Every row gives one point. The window is the flat piece filled in between its corners: a triangle in 3 columns, a solid with four corners in 4, and so on. A path goes straight from each point to the next, and from the last back to the first. After which points does the path pass through the window?
(in the rows, 128 means zero)

Window (3 x 3):
[[142  93 162]
 [107 186 120]
 [144 119 128]]
Path:
(1): [106 154 125]
(2): [155 147 157]
(3): [166 103 162]
(4): [135  83 151]
(5): [111 124 141]
(6): [150 148 162]
(7): [185 116 144]
(8): [135  94 142]
(9): [ 84 103 155]
(10): [144 135 151]
(11): [155 154 168]
(12): [104 118 122]
Through the window after points: 1, 11

Window (3 x 3):
[[117 173 123]
 [160  92 120]
 [137 137 150]]
Path:
(1): [186 110 153]
(2): [175 102 114]
(3): [116  97 135]
(4): [113 158 125]
(5): [140 196 122]
(6): [157 168 121]
(7): [128 129 127]
(8): [122 102 133]
Through the window after points: 2, 4, 6

Window, 4 rows:
[[109 139 142 133]
 [158  60  79  93]
 [108 104 154 146]
 [139  93 132  95]]
Path:
(1): [127 145 143 137]
(2): [180 107 117 117]
(3): [127  83 107  86]
(4): [112  83 115  90]
(5): [150 103 146 138]
(6): [156  82 138 141]
(7): [ 80 113 127 132]
(8): [ 75 110 127 117]
(9): [153 105 116 116]
(10): [159 116 134 107]
(11): [122  80 131  97]
(12): [ 97 123 138 125]
Through the window after points: 4, 8, 10, 12

Window, 4 rows:
[[117 133  78 138]
 [ 85 125 116 121]
 [155  98 144 148]
 [138 124 169 121]]
Path:
(1): [150 104 149 128]
(2): [157 107 134 101]
(3): [136  98 146 190]
(4): [100 159  92 159]
(5): [129 112  83 120]
(6): [137 126  90 108]
(7): [102 133 123 168]
(8): [110 130 192 151]
Through the window after points: 2, 4, 6

Window:
[[ 98 135 159 129  97 169]
 [144 123 138 146 176 130]
 [156 141 163 125 151 110]
 [107  96 128  64 128 105]
 [105 141 123 126  42 170]
 [134  81 154 126 105 100]]
Path:
(1): [143  99 158 115 124 126]
(2): [113 108 150 125 121 107]
(3): [119 148 169 144 150  92]
(4): [169 129 153 111 139 129]
(5): [140 113 157 100 155 161]
(6): [118 121 129 136 146  69]
(7): [ 82 132 149 142 125 140]
(8): [176 128 145 108  92 165]
Through the window after points: 3, 7

Window (6 x 6):
[[157 156 145 158 125 139]
 [ 81 123 122  94 159 160]
 [137 119 149 163 109 129]
 [101 122  88  87 152 134]
 [ 99 108 162  84 164 101]
 [116 146 165 164 128  91]]
Path:
(1): [104 143 150 122 125 127]
(2): [108 155 156  98 134 101]
(3): [134  87 144 136 166 142]
(4): [ 99 118 116 159 172 102]
(5): [107 121 123  97 130 129]
(6): [108 145 112  82 129 119]
(7): [ 97 100 139 155 178 185]
(8): [130 132  94 172 163 113]
(9): [134 147 179 155  83 136]
(10): [ 90 182 130 119 111 110]
(11): [148  97 170 151 154 144]
(12): [107 117 145 134 161 129]
Through the window after points: 2, 6

Window (8 x 8):
[[170 121 139 104 117 170 156 152]
 [130 132 147  80 123 106 115 118]
 [ 95 121 182  85 137  95 150  82]
 [179 164 142 139 133 110 150 182]
 [ 96  83 165 145 122 145  91 113]
 [118 118 108 192 120 134  96  86]
 [157 203 136 141 130 140 137 167]
 [118 161  78 158 150 127 137 151]]
Path:
(1): [160 134 146 109 169 132  89 141]
(2): [161 147 139 143 180 110 122 103]
(3): [104 133 144 104 106 133 118 122]
(4): [136 140 134 144 107 135 132 137]
(5): [140 179 130 166 166 147 124 139]
(6): [140 138 171 116 166 145  97 127]
(7): [119 118 141 145 107 125 126 136]
(8): [124 148 125 140 120 125 156 144]
(9): [149 178 142 121 148 136 118 140]
(10): [159 183 126 149 169 140 134 151]
(11): [150 166 135 118  81 101 158 172]
(12): [106 151 115 181  90 120 177 154]
Through the window after points: 6, 8, 12

Window (8 x 8):
[[105 112 134 138 136 118 102 157]
 [ 66 131 154 181 166 107 112 108]
 [116 115  98 142 164  97 109 152]
 [114  75 155  91 171 122 132 139]
 [163 184 140  87 138 128 139 128]
 [137 145 145 152 146 112 174 137]
 [117 123  93 174 106  87  84  85]
 [159  91 101 113 134 158  51  91]]
Path:
(1): [146 133 130 155 158 118  96 117]
(2): [155 109 137 154 143 113  42 159]
(3): [119 107 114 122 138 140 100 104]
(4): [114 120 114 100 134 153 124 115]
(5): [155 127 127 136 152 105  99 113]
(6): [139 114 119 152 129 108  80 109]
(7): [122 113  89 127 123 132  93  84]
(8): [ 99 101 100 118 157 165 136  93]
(9): [124 110 137 156 138  94  96 129]
(10): [146 114 155 129 153 110  69 130]
(11): [113 113 107 123 140 127  98 105]
(12): [ 73 101  70 130 182 125 130 144]
(13): [161 130 138 148 135  83  88 143]
(14): [165 146 165 145 160 106  78 111]
(15): [101  95  79 138 125 114 112 117]
(16): [116 128 110 131 121 121 117 129]
Through the window after points: 2, 6, 12, 14
